Each wall is flat, endless, passes through zero and stands at right angles to its row. A trip goes straight from one point to another. List the walls that it crosses, first one first.

Walls:
(1): [75  5 12]
(2): [46  3 25]
(3): [46  9 10]
(4): [-35  14 -37]
Trips:
[-30  25  26] to [-34 -11  22] => none
[  4  15 -43] to [ -3 -47  -9] => 4

Walls:
(1): [ -6  17 -19 -27 -11 -20   7  -4 -28]
(2): [-41  38  26  -3 -15  23  16 -57   1]
(3): [  5  11  27 -39 -33 -34 -14 -22 -19]
(4): [ -7 -66 -49  61   0 -11 -31  -8 -14]
(5): [ 50  10  -5  56 -68  15 -45   2   8]
Trips:
[ -8   7  31 -66 -30   7  53  46  15] to [ 32   9 -20 -22  -4  36   8  29  35] => 2, 3, 1, 5
[ 36 -38  47  22  34  17  -5 -17 -14] to [-20  27  37  34  27 -34 -50  27  36] => 4
[-10  -2  20 -10 -30  16  -5 -14 -37] to [  4 -31 -74  29  -4 -44  27  26 -18] => 4, 2, 3
[-50 -26  61 -39  28  43  22  11  17] to [19  8  7 24  4 34 13 57 34] => 2, 5
[-20 -64  33  12 -38   9  25  21  30] to [  8 -69 -31   4  37 -29 -45  -9  -9] => 5
[-42 -58   1  10  44  69 -13 -14 -18] to [ -8 -26 -27 -94  31   7 -27  36  38] => 2, 4, 1, 3

Walls:
(1): [  9  24 -10  34  -1 -14   9 -38   9 -19  30   7  18 -29 -28 -48  18 -30]
(2): [ 43 -13  19   0  -9  -8  40   3 -28 -31 -10  14 -16 -13 -19 -28 -23  21]
(3): [ -9   7 -28  25  22  18  -9  59  14  18  24 -47   3   5  -2 -11 -45   3]
(4): [ 11  45  -5  52   2 -41  -8  -3  59 -22  20  -9  -9  10 -13 -40 -12  36]
(5): [-12 -13 -29  16 -15 -37  43  -6 -14   1  20  30  24  46  15   7  30  -3]
(6): [ 18 -32 -53  28 -13 -14  23  -4 -38  10   7   1  16  27  25 -24   2  16]
(7): [ -9   3  -8 -49  -8  18   7 -38 -18  -5 -11 -28  33 -40  -3 -32  33 -19]
Trips:
[-21   1  10 -43  -2  16  12  56 -58 -35  23  22 -31 -15 -36  11  14   5] to [ 12  54  -3  42  59   4 -39 -11 -65 -12  -6 -17 -23 -17 -40 -17  -9 -16] => 3, 1, 4
[ 33 -16   3 -57 -11 -29  39 -39  12  36   0 -15  32  86  -8  22  -9  12] to [-27 -57 -26  -7  25  24  -3 -20   1  11 -10 -33  -1 -30   5  32  20  24] => 2, 5, 3
[-32  37  11  12  -4  -1  -9 -46   8 -13  -4 -23   1 -40 -24 -33   1  39] to [ -7  11  -6 -30  -9  14 -15  -2 -47  34 -34  24   0  18  13  18 -34  43] => 1, 4, 6, 7
[ -6 -39 -26  -5  32  24 -17  13  47 -17 -38   7 -10   7   2  31 -13  11] to [-36 -46   0 -41 -45  74 -12   2 -16 -45  -2  10  23  13  -5 -41 -35  26] => 7, 2, 6
[ 14 -29  33  49  24  58  22   3 -19  29  -2 -30  43  -3 -34 -54  44   1] to [ 61 -29 -95 -18  37   9  39 -24   9 -14  29 -21 -17 -63   7 -10  -4 -27] => none

Walls:
(1): [-22 -22  26   4  16  -4  -6  48  36   8  48  -5  24  18  28 -77  33  12
  52 -31  43  11 -17  33  33 -21  65  61 -12  56 -53 -13  20 -66   3 -10
  24  18   1 -14 -31  40 -32  24  32  -4 -34  13]
(2): [  5 -16  29  -9  -1 -23  10   5  25 -12  67 -33   2 -39  -4 -30  28  -9
  -7  40 -32   2 -42 -15  -3  13  32  30 -50 -27 -12  23  -7 -56  45  26
 -13 -27 -13 -43 -46  27  15   5 -41   5  11 -10]
(3): [  0 -35  24 -36  32  -2  -8  34 -66 -29 -52  12  -9 -14  -2   4  11  32
   0   3  22 -24   0 -21 -27  30  20  21  -3  13   6  -9   3  23  -5   8
  -9  25  18  12  26 -11  57  -9  20   2  28 -29]
(4): [ 50  20 -15   3  26  -3 -76  41  -6  16  67 -12 -20 -18 -30  -8   2  11
  23  31   1 -10  28  28   0  -8   9 -13 -33  -4  15  29 -54  17  14 -15
  22  72 -23  27  57  30 -69  34 -10  21 -46  26]
(5): [-34 -21  -7   0 -24 -11 -35  20 -18  -6 -37   2   7   0  66   9 -12 -14
 -17 -20  -4 -15  15  -9 -40  40 -17  48  -3 -69 -12 -26  43  14 -25 -20
  59 -51 -20  43 -31 -39 -13  17  -6 -21  27 -34]
(6): [ -7  36  -6 -65 -45 -22 -39   5 -13  28 -61 -33  -8 -19  46  28  23 -28
 -32   9 -16  27 -12 -63 -17  23 -34   6  17  28  14   3 -17 -48  15  57
  65  -8  -4 -66  -7   3 -24  30  -2 -24   3 -11]
(7): [-28  28  19  41  43  21   3 -12 -19   7 -30 -16  36 -27  12  32 -15  -9
  34  25  22 -10  43  -3  20  -6 -44  -1 -40   3  29   4  34  -5  -3  -9
  22  50  12 -45  47  23 -20  -8 -36  24 -21  76]
(8): [ 24  21  15  42  58  29  -7  38 -26  20  89  34   4 -79  34  31  86 -13
  44 -16  18  -9 -46 -17 -31   9  -2 -15  72   3 -17  -8  50 -11  17  92
 -37 -45 -13   9 -13 -14  17 -22   8  -2  43  10]
Trips:
[ -8  19 -35 -16 -23 -28 -20 -26  15 -30  13 -35 -18  18 -17  36 -15 -12
   8 -36  12 -54 -35 -21   4 -21  -4  13 -32 -16  -2  58   4   4   0  10
 -52   1  30 -41  67  -9 -29 -24 -10  -2   1  38] to [ 11  37 -13  10 -17  14  33  63  -5   3  20 -16 -66 -14 -17  -1 -11  74
 -30  -7   0 -17  10 -40 -21 -73   7   0   6  47 -10  15  24  56   0 -12
  45  36  13 -23   7 -16  40 -24  11  -4 -49 -21] => 2, 6, 3, 7
[  2  51  19  35 -95  39 -51 -27   7 -22  19   0 -67 -82   9 -54  16   1
 -10  -8  65  13  25 -27 -19  43 -12  36 -19  36  16  16   7 -75 -42  19
  24  65 -48  51  10  71 -12   8 -34 -35  47 -12] to [ 11   5  -1 -22 -37  21  15  30  16 -25 -30 -21 -16  21 -22 -21  -4 -25
  15 -55 -23 -50  65 -17 -53  10 -41  31 -10 -19  16  26  12  38  18 -35
  57   1 -20 -70  25 -28  10  31  19   2 -15 -19] => 8, 3, 2, 1

Walls:
(1): [-23  13  11  37  30  20  -8 -12  34  26  71 -21   0  -4  -3 -34   0  25
   7  33 -13  16  -9  29 -20 -25  -4 -34  39  46 -22  -6  61   0 -32  28
  49 -45 -15  -2   3  16  13  20 -30  32 -35  16]
(2): [ 52  -5   9 -41  -6  23 -11  -1 -42  -5  12  -9  33 -44  -2  -5  12  18
   8  13  16  32   5  49 -10  12  44 -33  27   6  29   4  16   4  -4   7
  -6 -12 -55 -42 -33 -51  44  -8  41  47  24  27]
(3): [ 11   7  31 -24   2 -52 -10 -42 -17  21  23  23   8  20  -3 -24 -20 -20
 -25  -6   6  21 -13 -12 -38 -27 -15  53 -71  -3  51  20  22  15  14  25
   1 -13   6  37  20  36  -9  71  23 -56 -25 -39]
(4): [ 28  -4 -51 -12  30  17 -46  34  35  -7   4  12  14   1  43  -3 -13 -41
 -13 -15  21  10 -26  39 -28 -10  14 -15  18 -24 -29 -18  29  42  14 -30
 -33   1 -22  -7 -11 -15  -8 -46   8 -22  -8  37]
(5): [ -4 -19 -27  19  -2 -16  35 -11 -82  18  23 -42  34   5  -7 -40 -12 -27
  28  16 -19  36 -16  22  -1  17 -15  36  16  55 -52   8 -18  16  39  42
  37  31 -44  -9  11  -3   1  19 -14  26   3 -37]
(6): [ -4  16  -4 -20 -10 -37  34 -11 -17  49  68  14 -19 -27  -6  20 -25 -19
  24  49  36   1  24  -7 -13  13   8   3 -33 -15   9 -31   8 -60 -48 -24
 -14 -16 -17  20  14  50 -12  -2 -31 -21   5   1]
(7): [-15  -4 -19  -6 -12 -30   8 -15 -12  35  23 -11  32 -39  30 -30  -4  35
  13  -9 -38   4  58  -1 -15   1   2  19   8   3  17  -9   8  11   3 -17
  -2 -58  29   7  24   6 -13  14 -21  27 -21  -7]
(8): [ 23  28 -44 -22  61  22  -5 -23 -24 -15   5  35  16  -8 -17   4  10 -22
 -27 -13 -39  -3  17  49 -30  10  64  10 -24  11  -8  14 -20  13  -6  89
  -8 -19 -23  -6 -32  45  34  13 -15   4  31 -19]
(9): [-29  20  -4 -74  34   9  15 -12  -6  50   3 -30   5  45  15 -25  15   9
  -3   6  32 -39 -14 -49 -14  24  15   2   5  50  -5  -5  -8 -17  14 -31
  -5  30 -36 -34   0 -54  13 -21  21 -50 -30 -15]
(10): [-14 -14 -35 -27 -25   2   6   3  37  -6  -4  36 -16  28   1   9 -36   7
  47  -2 -10 -12  17   3  27 -16  -2 -41 -11  -6  13 -22  11 -19  15  -8
  -5  10  13  -5  15 -43 -24 -37  36   7   4 -40]
(11): [-14  12  12  12 -35 -31 -24  34  21  24  24 -11 -11 -41 -24  21  21 -26
  16  -8 -24  -5   6  55  25  66   5 -32 -42 -13  -1 -33 -72   7  18  23
  30   2   0  23 -44  11 -76  12 -43  -6  10 -15]
Trips:
[-56   5  -1  10 -24   0  -2  -2  -1  32 -57  10 -62  -5 -52 -38 -33  12
   3  33 -10  16 -48  52 -45   7  13 -24 -20  25  63   7  -9  11  33  17
  21  62  26 -20   4  24 -12 -15   2  30 -46  45] to [-15  58  47  29   6 -10  -7   5  40  -2 -48  27   2   3 -17 -12  14   0
 -11  30  22  18 -40   3   9 -12 -18  -4  -8   2  33  10  18  -3  39 -21
  11  31  32 -34  40  48  45   7  15  12  -1  15] => 5, 10, 11
[  3 -25  -3 -21 -30  -7 -22   3   8  -2 -16  13 -56  36  11 -48   6  26
  31 -28  -1  19  18   6 -26  30  12  -4 -36  36  48  31  22 -30 -51   3
  28  36  34   6  79   1  12 -14  -4 -13 -42   9] to [ 11   8   2 -12   4 -16  21  20 -42   1 -29  22  38 -34   0  -4   3   5
 -18  25 -38 -19 -39 -15 -12 -28   5 -33 -52 -21 -10  -3 -22 -69  31  29
 -45 -17  14  16   9  14 -33  39 -23   8  28   2] => 1, 9, 8, 11, 10, 5
[ 49  26 -48  17  58  40  -9 -12  12  11  33 -20 -34  -7  53  -8  19 -51
  -2 -21  -6 -33  47   6  27  -7  -6  12 -10  19   0 -16 -27 -24  10 -31
  -2 -20  -8  33   7   5 -41 -23  -8 -16  21  29] to [  8  12  26   2 -32 -21 -12 -31  12  11 -32 -64 -57  -5  33  14 -28 -44
 -71  11  -7  20  28  29  -9 -11  -2  34  12   3  -1 -20 -18 -30  -4 -15
  -7 -23 -14  12 -19 -22 -15   9 -25 -10   1  26] => 9, 8, 3
